Each row is a point. Each copy is the shape, with its points in the same order, stretched, turned, moved and blurred by noise. Some copies are also mirrored. Which?
In the rows, zero is written as 128.

Shape:
[[124  31]
 [140 157]
 [142 127]
 [190 157]
 [177 124]
 [114 101]]
Copy 1, 6 rows:
[[111  10]
 [143 144]
 [149 113]
 [192 142]
 [174  99]
 [117  87]]
Copy 1 is: only turned
Copy 2:
[[103  64]
 [153 168]
 [145 140]
 [203 155]
 [185 129]
 [108 127]]
Copy 2 is: only turned
Copy 3 (6 x 2):
[[194  36]
 [115 164]
 [140 142]
 [147 196]
 [161 161]
 [144  93]]
Copy 3 is: only turned

Shape, 7 rows:
[[ 60 104]
 [141  76]
 [ 87 189]
 [ 75 115]
 [125 119]
 [121  64]
 [178 150]]
Copy 1, 7 rows:
[[190 170]
 [144  83]
 [110 201]
 [173 165]
 [126 125]
 [173  87]
 [ 68 107]]
Copy 1 is: mirrored
Copy 2, 7 rows:
[[ 47 110]
 [133  86]
 [ 73 191]
 [ 64 117]
 [114 119]
 [119  81]
 [168 153]]
Copy 2 is: only turned
Copy 3, 7 rows:
[[ 84  78]
 [ 71 167]
 [165  93]
 [ 86  92]
 [101 145]
 [ 65 143]
 [151 190]]
Copy 3 is: mirrored

Shape, 7 rows:
[[121 162 131]
 [167 141  76]
 [ 80 117  41]
 [122 175 176]
 [ 97 109 100]
 [167  90 112]
 [142 139 199]]
Copy 1:
[[149 165  92]
 [178  87  93]
 [ 97  87  44]
 [156 208 114]
 [ 84 119  88]
 [146  81 140]
 [152 203 158]]
Copy 1 is: only turned
Copy 2:
[[ 82 127 162]
 [ 87  73 113]
 [ 25 124  58]
 [106 151 197]
 [ 86 140  87]
 [157 105  83]
 [154 167 184]]
Copy 2 is: mirrored
Copy 3:
[[104 139 154]
 [115 173  83]
 [ 84  95  32]
 [113 124 203]
 [118  99  91]
 [174 150  82]
 [161 130 212]]
Copy 3 is: only turned
Copy 4, 7 rows:
[[122 161 143]
 [157 150  90]
 [ 68  98  71]
 [136 181 183]
 [106 104 125]
 [189 114 134]
 [174 160 205]]
Copy 4 is: only turned

Shape, 6 rows:
[[ 61  86 152]
 [ 82  62 105]
 [174 197 144]
 [102 129 102]
 [131  90  90]
 [114 107  54]]
Copy 1:
[[175 153  97]
 [136 119  59]
 [111 148 231]
 [115 156 114]
 [105 101  97]
 [ 77 128  74]]
Copy 1 is: mirrored
Copy 2, 6 rows:
[[ 80  52 111]
 [ 95  78  54]
 [154 175 162]
 [ 84 133  93]
 [129 130  56]
 [ 92 160  38]]
Copy 2 is: only turned
Copy 3 (6 x 3):
[[ 63 111 137]
 [ 93  90  96]
 [178 202 147]
 [110 149  99]
 [143 115  93]
 [113 139  58]]
Copy 3 is: only turned

Shape (9 x 4):
[[184  59 136 212]
 [137 114 162 204]
 [142 162  61 123]
 [ 42  75 164 125]
 [140 117 115 136]
 [174 117  78  67]
 [123  75 160 120]
 [147 189 117 173]
 [137 125  83 107]]
Copy 1, 9 rows:
[[161 103  63 237]
 [153  61 119 194]
 [133 112  72  57]
 [ 55 124 195 164]
 [135 124 103 132]
 [161 204  79  77]
 [124 157 144 174]
 [178  50 102  88]
 [127 147  89  94]]
Copy 1 is: mirrored
Copy 2:
[[138  36  82 112]
 [138  60 144 137]
 [138 170  98 170]
 [ 50 136 146  85]
 [128 127 109 127]
 [144 182  65  97]
 [106 121 120  68]
 [170 110 145 181]
 [125 168  89 129]]
Copy 2 is: only turned

Shape:
[[ 94  88 142  71 164 169]
 [168 113  94 173  78  85]
 [157  77 138 194 143 102]
 [167 144  96 168 118 141]
 [137 163 164  75  80  83]
 [104 176 196 160 145  83]
 [187 190 154 182 160 159]
 [131 111 136  82 131  81]
 [108  91 108 112 125  84]
 [ 83 107 196  84  98 102]
 [115 177 134 169 119  72]
 [116 100 122 112 192 171]]
Copy 1 (12 x 6):
[[131 101 175  96 202 145]
 [ 97 102 141 174  33  89]
 [ 74  79 154 198 108  71]
 [144 121 159 191  75 103]
 [111 172 138  71  98  66]
 [ 82 177 113 158 151  35]
 [148 167 180 210 122  51]
 [115  99 135  88 130  81]
 [106  80 119 120 120 111]
 [ 63 155 143  66 155 102]
 [104 159  95 170  95  63]
 [145  81 167 149 193 126]]
Copy 1 is: only turned
Copy 2 (12 x 6):
[[107 199 101 113 171  87]
 [203  79  73  74  95 114]
 [197  72 103 149 162 124]
 [175 139  70 126  85 122]
 [ 97 112 114   9 108 133]
 [ 64  40 107 115 141 160]
 [133 126 121 173  74 187]
 [134 126  91  50 158 129]
 [143 115  62  71 162  96]
 [ 80  96 133  42 166  81]
 [107  56  68  87 111 142]
 [125 191  87 167 166 115]]
Copy 2 is: mirrored
Copy 3:
[[116  77 116  67 186 158]
 [139  94 132 229  97 105]
 [160  60 167 194 188 119]
 [147 142 150 172 141 121]
 [ 81  91 120 108  63  59]
 [ 46  98 172 145 160  54]
 [125 180 208 126 173  85]
 [132  63 105 128 134  88]
 [119  55  88 168 152 107]
 [ 61  30 149 104 101 104]
 [ 68 118 139 196 134  67]
 [139 105 122 102 222 150]]
Copy 3 is: only turned

Shape:
[[134 132 138 142 104  95]
 [141 124 142 118 152 101]
 [153  93 128 106  89 177]
 [ 56 124  94 133 161 167]
 [212 152 145 126 127 124]
 [161  95 148 123 110 125]
 [ 62 112  90  87 164 122]
 [190  93 140 131 123 103]
 [172  97 159 161  62 221]
 [137 115 101  97 100 113]
 [ 78 144 155  70 166 131]
 [162 121 138 124  93 145]]
Copy 1, 12 rows:
[[141 106 152 131 126  83]
 [158  91 127 102 120 129]
 [184 177  69 149  60  94]
 [ 58 150  72 111 122 167]
 [239 125 162 113  97 135]
 [185 109 114 130  70 103]
 [ 76 124  61  88 154 137]
 [212  96 136  98  53  96]
 [195 190  97 198   7 105]
 [159 141 105 102 124  67]
 [127  99  67 137 172 165]
 [183 140 119 137  87  89]]
Copy 1 is: mirrored
Copy 2 (12 x 6):
[[151 154 121 101 136 104]
 [178 116 153 112 150 131]
 [ 98 119  93 145 117 177]
 [ 62 179 191 166 135 160]
 [209 117  85  97 169 191]
 [151 118  98 138 141 138]
 [ 84 111 200 137 132 131]
 [182  98  80 125 168 138]
 [115 169  18 178  95 187]
 [109 104 127 103 140 138]
 [137 116 198 108  75 137]
 [141 135  79 120 124 162]]
Copy 2 is: only turned
Copy 3, 12 rows:
[[ 95 117 146 130 145 115]
 [145 108 164 111 154 123]
 [152 118 152 161  80 151]
 [175 169 106  52 127 158]
 [133 118 189 183 149  74]
 [130  99 174 155 134 141]
 [182 112 101  42 125 143]
 [130  82 175 179 163 137]
 [122 180 170 196  77 172]
 [136  91 118 136 121 120]
 [173 116 162  23 101 117]
 [121 125 156 161 113 121]]
Copy 3 is: only turned
Copy 4, 12 rows:
[[143 160 139 135 132 137]
 [127 154 126  96 144 145]
 [101  92 173 113 149  92]
 [ 78 132  71 105  88  97]
 [111 126 170 134 190 162]
 [139 121 154 113 160 126]
 [ 88 172  97  72 106  89]
 [146 133 144 124 189 134]
 [117  41 185 161 137  99]
 [115 161 150 117 152 101]
 [ 76 155 136  51 100 140]
 [118 121 173 132 152 119]]
Copy 4 is: mirrored

Shape:
[[118 173 108 142 114 105 158 168]
 [157 117  96 156 153 109 156 173]
 [141 158 163 161 113  98 157 163]
 [117 164 180 118 126 120 144   7]
 [144 130 234 156  99 140 147 148]
 [128 117 123 156 141 100  90 171]
 [103 143 206  87 116 157 159 182]
 [114 124 110 151 147 226 108 159]
 [146 123  99 151  82 184 160 183]
 [145 184 103  83 137 104  91 136]
 [110 182  82 149 152 221 150 168]
 [108 112 101 155 130 115 100 151]]
Copy 1:
[[ 94 119 129 135 101  89 155  96]
 [139 121 135 132  53 109 150 131]
 [122  87 162 152 100 105 170 105]
 [116 147 134 230 209 173 127  82]
 [140  41 181 138 121 158 184 117]
 [176  89 144 117 102  74 127 151]
 [ 72  79 156 100 136 157 186 144]
 [158  88  71  72  97 151 171 122]
 [127  89 117  74  56 157 163  81]
 [143 203 147 131 153  80 148 121]
 [104 130  50  91  86 132 202  89]
 [159  86 119 118 107  92 108 134]]
Copy 1 is: mirrored
Copy 2 (12 x 8):
[[165 113 156 126 111 112 118 182]
 [182  91 143 172 123 113 140 138]
 [155 110 180 133 135  85 100 133]
 [104 191 105  53 182  73  89  92]
 [124 162 212 122 129  78  94  81]
 [148  88 160 155 118 168 111 116]
 [147 157 210  64  83  83 158 110]
 [177 199 175 106 109 178 178 104]
 [164 178 159 150  67 127 144 156]
 [187  88 100  98  89 136  91 134]
 [213 202 174  97 121 155 175 168]
 [137 111 146 144 117 167 130 124]]
Copy 2 is: only turned
